Every row gives one point. Before rounding, the points of a table are all equally far from one centre. They may lie mostly on one side of it. Where is the centre, to within rounding?

Points (6 x 3)
[[ 0.16  0.54 -0.70]
 [ 0.41 -0.33 -0.17]
 [-0.41  0.91 -0.01]
 [-0.58  0.18  0.56]
 [ 0.22 -0.46  0.11]
 [ 0.38  0.48 -0.55]]
Centre: [-0.18  0.17 -0.11]

Points (15 x 11)
[[ 0.01  0.50  0.33  0.19 -0.37 -0.09  0.19 -0.84  0.11  0.25  0.79]
 [-0.43  0.12  0.30 -0.07 -0.10  0.36  0.07 -0.28  0.14  1.15  0.39]
 [-0.23 -0.02 -0.35  0.43 -0.17 -0.16 -0.84 -0.76 -0.07 -0.13  0.92]
 [-0.14 -0.15  0.45  0.91 -0.43 -0.15 -0.76 -0.21  0.25  0.10  0.31]
 [-0.32  0.43 -0.09  0.21 -0.41  0.20 -0.83 -0.50  0.49 -0.26  0.99]
 [ 0.27  0.64  0.41  0.57 -0.50  0.42 -0.43 -0.16  0.08  0.21  0.65]
 [ 0.44 -0.02 -0.37  0.15  0.20 -0.27 -0.66 -0.29 -0.67  0.36  0.75]
 [ 0.55 -0.06  0.24  0.41 -0.47  0.46  0.03 -0.03 -0.13 -0.21  0.80]
 [-0.19 -0.52  0.37  0.42 -0.39  0.68 -0.89 -0.27  0.18  0.17  0.41]
 [-0.46 -0.15 -0.41  0.77  0.08 -0.06 -0.59  0.39  0.32  0.21 -0.09]
 [-0.33  0.28 -0.40  0.25 -0.09 -0.02 -1.11  0.30  0.31  0.10  0.97]
 [-0.46 -0.73  0.16  0.15  0.17  0.56 -0.12 -0.40  0.08 -0.14 -0.12]
 [ 0.77  0.05 -0.15 -0.38 -0.08 -0.14 -0.40 -0.35  0.84  0.62  0.58]
 [-0.63  0.41  0.06  0.26 -0.56  0.18  0.08  0.40 -0.30  0.02 -0.19]
 [ 0.10 -0.08  0.19  0.18 -0.74 -0.44 -0.82  0.53  0.37  0.72  0.17]]
Centre: [-0.05  0.00 -0.08 -0.13 -0.20 -0.02 -0.34 -0.09  0.12  0.15  0.27]

Points (23 x 20)
[[ 0.69 -0.38 -0.56  0.08 -0.14  0.03  0.48 -0.34 -0.03 -0.11 -0.11 -0.21
   0.85  1.16  0.22  0.03  0.10 -0.98 -0.73 -0.37]
 [ 0.15 -0.68  0.23  0.53 -0.52  0.28 -0.02 -0.47  0.18 -0.04 -0.14 -0.40
   0.87  0.24  0.01 -0.04  0.00  0.01 -0.21 -0.51]
 [ 0.37 -0.55 -0.17  0.29 -0.24  0.50 -0.23  0.48 -0.41 -0.13 -0.23 -0.17
   0.71  0.66  0.16 -0.24  0.72 -1.12 -0.21 -0.83]
 [ 0.51 -0.76 -0.21 -0.26 -0.46  0.35 -0.30  0.47 -0.08  0.18 -0.25 -0.03
   0.57  0.25  0.01  0.42  0.69 -1.05 -0.32 -0.36]
 [ 0.53 -0.56  0.09 -0.01 -0.12  0.16  0.22 -0.07  0.39 -0.16 -0.31 -0.20
   0.26  0.56 -0.43 -0.17  0.21 -0.87 -0.28 -1.38]
 [ 0.76  0.05  0.28  0.19 -0.44 -0.25  0.02  0.25 -0.27 -0.46 -0.37 -0.52
   0.10  0.39  0.45 -0.11  0.23 -0.26 -0.50 -0.81]
 [ 0.26 -0.78  0.30  0.17 -0.03  1.01  0.34 -0.32  0.18 -0.20 -0.08  0.12
   0.31  0.36  0.19 -0.65  0.25 -0.92 -0.39 -0.71]
 [ 0.23 -0.73  0.96 -0.15  0.12 -0.14 -0.15  0.17 -0.14 -0.49 -0.17 -0.57
   0.62  0.37  0.07  0.07  0.11 -0.57 -0.28 -0.38]
 [ 0.43 -0.51  0.40  0.32 -0.11  0.14  0.62 -0.10  0.43 -0.56  0.38 -0.20
   0.92  0.48  0.09  0.00  0.44 -0.64 -0.42 -0.65]
 [ 0.55 -0.29  0.35 -0.68 -0.29  0.00  0.03 -0.15  0.02 -0.31  0.45  0.03
   0.65  0.64  0.23  0.30 -0.20 -0.51  0.03 -0.78]
 [-0.12 -0.70 -0.06  0.93  0.08 -0.04  0.14  0.13  0.26  0.42  0.01  0.15
   0.73  0.69  0.22  0.09  0.17 -0.38 -0.03 -0.34]
 [ 0.14 -0.71 -0.04  0.54 -0.51  0.33 -0.06  0.10  0.09 -0.56  0.52  0.25
   0.33  0.61  0.30 -0.21  0.06 -1.01 -0.66 -0.74]
 [ 0.13 -0.56 -0.43  0.01 -0.60  0.00  0.25  0.10  0.20  0.05  0.08 -0.73
   1.10  0.58  0.21  0.30  0.19 -0.63 -0.20 -0.59]
 [ 0.18 -0.81  0.59  0.54 -0.09  0.00 -0.03 -0.11  0.10 -0.12  0.05  0.03
   1.05  0.68  0.28  0.15 -0.11 -0.04 -0.39 -0.18]
 [ 0.57 -0.85 -0.41 -0.11 -0.37  0.58 -0.09  0.63 -0.41  0.09 -0.04 -0.49
   0.52  0.52 -0.15 -0.06 -0.04 -0.20 -0.16 -0.33]
 [-0.02 -1.02 -0.55  0.05 -0.23  0.06 -0.17 -0.02 -0.60  0.23 -0.18  0.04
  -0.08  0.38  0.11 -0.13  0.22 -0.47 -0.88  0.14]
 [ 0.71 -0.39  0.27  0.46 -0.07  0.28  0.06 -0.01 -0.39 -0.20  0.28 -0.15
   0.33  0.92 -0.10 -0.13  0.72 -0.29 -0.29 -0.30]
 [ 0.52 -0.88 -0.17 -0.04 -0.24  0.44 -0.02 -0.05 -0.22 -0.42  0.14 -0.27
   0.03  1.10  0.41  0.18  0.53 -0.60 -0.10 -0.84]
 [ 0.30 -0.23  0.38 -0.41  0.07  0.08 -0.38  0.19 -0.22 -0.42  0.07 -0.56
   0.24  1.00  0.17 -0.15 -0.19 -0.07 -0.53 -0.72]
 [ 0.64 -0.61  0.08  0.44 -0.22  0.18 -0.40  0.39 -0.17 -0.32  0.05 -0.14
   0.79  0.78  0.40 -0.04  0.43  0.14 -0.45 -0.83]
 [ 0.41 -0.85  0.08  0.43 -0.14 -0.19  0.52  0.02  0.09 -0.30  0.03 -0.30
   0.06  0.56 -0.27  0.39  0.16 -1.03 -0.39 -0.71]
 [ 0.13 -0.80  0.24  0.22 -0.32 -0.07 -0.28  0.00 -0.37 -0.16  0.11 -0.66
  -0.11  0.57 -0.17  0.06  0.31 -0.80 -0.67 -0.56]
 [ 0.55 -0.54  0.23  0.04 -0.08  0.45 -0.02  0.14  0.07  0.18  0.07 -0.06
   0.85  0.83 -0.31  0.50 -0.16 -0.52 -0.50 -0.04]]
Centre: [ 0.24 -0.51 -0.11 -0.08  0.01  0.04  0.09  0.07  0.00 -0.09 -0.15  0.01
  0.42  0.39  0.29 -0.17  0.12 -0.51 -0.41 -0.46]

Points (29 x 24)
[[-0.06  0.28  0.92  0.50  0.19  0.13 -0.48 -0.55 -0.16 -0.30  0.00  0.38
  -0.91 -0.60  0.46 -0.06 -0.44 -0.09  0.00 -0.08  0.05  0.38 -0.52 -0.02]
 [ 0.02  0.50  0.88  0.39  0.33 -0.06 -0.54 -0.50 -0.06 -0.70 -0.15  0.30
  -0.67 -0.70  0.12 -0.18 -0.04  0.56  0.12 -0.23  0.06  0.53 -0.12 -0.39]
 [ 0.26 -0.08  0.88  0.37  0.05  0.13 -0.63 -0.43 -0.13 -0.47  0.22  0.13
  -0.66 -0.79 -0.26 -0.33 -0.35 -0.09  0.14 -0.44  0.40  0.83  0.04 -0.35]
 [-0.31  0.34  0.89  0.34  0.07  0.28 -0.53 -0.28  0.16 -0.09  0.60  0.36
  -0.63 -0.77 -0.09 -0.25 -0.41  0.10  0.14  0.04  0.10  0.86 -0.44 -0.36]
 [-0.17  0.33  0.89  0.72 -0.19  0.73 -0.07 -0.05 -0.01 -0.18  0.15  0.65
  -0.49 -0.96 -0.08 -0.06 -0.38  0.24  0.21 -0.05  0.13  0.69  0.11 -0.23]
 [ 0.36  0.41  0.75  0.53  0.36  0.43 -0.57 -0.06 -0.69 -0.70  0.40  0.53
  -0.55 -0.62 -0.13 -0.10 -0.48 -0.02  0.10  0.14 -0.06  0.50 -0.34 -0.25]
 [-0.04  0.10  0.84  0.75 -0.34  0.28 -0.43 -0.01  0.13 -0.23  0.06  0.79
  -0.02 -0.97  0.09 -0.05 -0.38  0.27  0.90 -0.08 -0.13  0.22 -0.39 -0.40]
 [ 0.17  0.68  0.83  0.43  0.22 -0.02 -0.74 -0.07 -0.21 -0.22  0.32  0.58
  -0.75 -0.50 -0.18 -0.08 -0.17 -0.13  0.15 -0.24  0.33  0.71 -0.09  0.27]
 [-0.45 -0.15  0.94  0.24  0.03 -0.01 -0.43 -0.08  0.19 -0.26  0.02  0.56
  -0.83 -0.37  0.18  0.04 -0.30  0.32 -0.07 -0.18  0.35  0.59  0.09 -0.43]
 [ 0.04 -0.05  1.03  0.10 -0.11  0.09 -0.59 -0.16 -0.22 -0.21  0.20  0.83
  -0.38 -1.07 -0.54 -0.05 -0.48  0.33  0.05  0.13 -0.48  0.59  0.11 -0.46]
 [-0.44 -0.18  1.02  0.73 -0.13  0.36 -0.66 -0.09 -0.47  0.10  0.33  0.61
  -0.54 -0.81 -0.45 -0.31 -0.26  0.10  0.23  0.16 -0.22  0.48 -0.23 -0.29]
 [ 0.16  0.09  1.01 -0.09  0.33  0.49 -0.22  0.07 -0.15  0.03  0.15  0.35
  -0.61 -1.03 -0.43 -0.02 -0.53 -0.12  0.22 -0.48  0.02  0.24 -0.16 -0.33]
 [ 0.12 -0.10  1.12  0.50  0.15  0.57 -0.21 -0.19 -0.10 -0.14  0.65  0.58
  -0.32 -0.53 -0.25  0.00 -0.17  0.25  0.32 -0.09  0.13  0.92  0.04 -0.54]
 [-0.09  0.25  0.19  0.54 -0.08  0.31 -0.19 -0.34 -0.24 -0.45 -0.09  0.35
  -1.01 -1.01 -0.01  0.08 -0.46  0.29  0.19 -0.51  0.29  0.34 -0.21 -0.26]
 [ 0.08 -0.05  1.21  0.48  0.55  0.08 -0.68 -0.16 -0.52 -0.35 -0.15  0.56
  -0.47 -0.62 -0.30 -0.07  0.00  0.16  0.32 -0.31 -0.03  0.51 -0.41 -0.54]
 [-0.21 -0.34  1.09  0.53 -0.15  0.15 -0.14 -0.23 -0.72  0.14  0.25  0.37
  -0.46 -0.94  0.18 -0.63 -0.08  0.02  0.18  0.14  0.04  0.71 -0.27 -0.29]
 [-0.27  0.08  0.76  0.09  0.61  0.37 -0.77 -0.28 -0.05 -0.54  0.13  0.31
  -0.76 -0.64 -0.46 -0.15 -0.28  0.04 -0.24 -0.15  0.41  0.52  0.10 -0.26]
 [-0.11  0.51  0.87  0.45  0.56 -0.29 -0.26  0.28 -0.27 -0.64  0.30  0.70
  -0.25 -0.72 -0.40 -0.22 -0.51  0.01  0.01  0.05  0.55  0.51  0.21 -0.53]
 [-0.13 -0.16  0.84  0.38 -0.19  0.49 -0.38 -0.21 -0.17 -0.03  0.09  0.79
  -0.55 -0.97 -0.18 -0.41 -0.16 -0.16 -0.01 -0.22  0.10  1.07  0.06 -0.38]
 [-0.01  0.31  1.20  0.48 -0.07 -0.02 -0.64 -0.26  0.06 -0.87  0.52  0.56
  -0.14 -0.78 -0.58  0.18 -0.11 -0.31  0.32 -0.11 -0.35  0.06 -0.33 -0.26]
 [-0.47  0.09  0.87  0.54  0.24  0.65 -0.14 -0.32 -0.39 -0.56  0.37  0.04
  -0.65 -0.79 -0.38 -0.09  0.27 -0.01  0.62 -0.52 -0.04  0.58  0.21  0.11]
 [-1.11 -0.19  0.70  0.28  0.33  0.28 -0.15 -0.07 -0.04 -0.57  0.79  0.63
  -0.49 -0.68 -0.13 -0.08 -0.17  0.28  0.27  0.08  0.22  0.50 -0.20  0.06]
 [-0.13  0.38  0.75  0.28  0.12  0.37  0.08 -0.28  0.17 -0.43  0.53  0.39
  -0.46 -0.82 -0.48  0.00 -0.58  0.10 -0.51  0.07  0.08  0.64  0.28 -0.31]
 [-0.23  0.09  0.90  0.48 -0.02  0.21 -0.17 -0.33 -0.17 -0.89  0.09  0.23
  -0.56 -0.88 -0.15 -0.15 -0.33  0.36 -0.39  0.25 -0.35  0.29 -0.17 -0.40]
 [-0.12  0.16  0.63  0.49  0.08  0.38 -0.75 -0.07 -0.62 -0.19  0.45  0.45
  -0.54 -0.54  0.28  0.00 -0.33  0.65  0.52 -0.46 -0.05  0.46 -0.12 -0.07]
 [-0.56  0.19  1.07  0.45  0.35  0.28 -0.47 -0.03 -0.29 -0.48  0.21  0.58
  -0.34 -0.73 -0.51 -0.29 -0.29  0.62  0.35  0.12 -0.08  0.06  0.50 -0.03]
 [ 0.04 -0.35  0.37  0.61 -0.12  0.17 -0.70 -0.06 -0.37 -0.57  0.45  0.48
  -0.15 -1.18  0.14  0.26 -0.39 -0.05  0.29  0.48 -0.38  0.99  0.05 -0.40]
 [-0.04 -0.20  0.58  0.76 -0.21  0.47 -0.39 -0.19  0.01 -0.01  0.18  0.14
  -0.81 -0.48 -0.49 -0.32 -0.38  0.01  0.07 -0.15  0.35  0.51 -0.18 -0.07]
 [-0.27  0.82  0.92  0.25  0.14  0.23 -0.43 -0.39 -0.08 -0.39  0.96  0.53
  -0.43 -0.47 -0.01 -0.23 -0.05 -0.16  0.55  0.26  0.27  0.68 -0.24 -0.22]]
Centre: [-0.23  0.06  0.25  0.18  0.13 -0.07 -0.16 -0.36 -0.31 -0.20  0.13  0.39
  0.09 -0.55 -0.11  0.05 -0.03 -0.20  0.28  0.03 -0.03  0.25  0.06 -0.16]
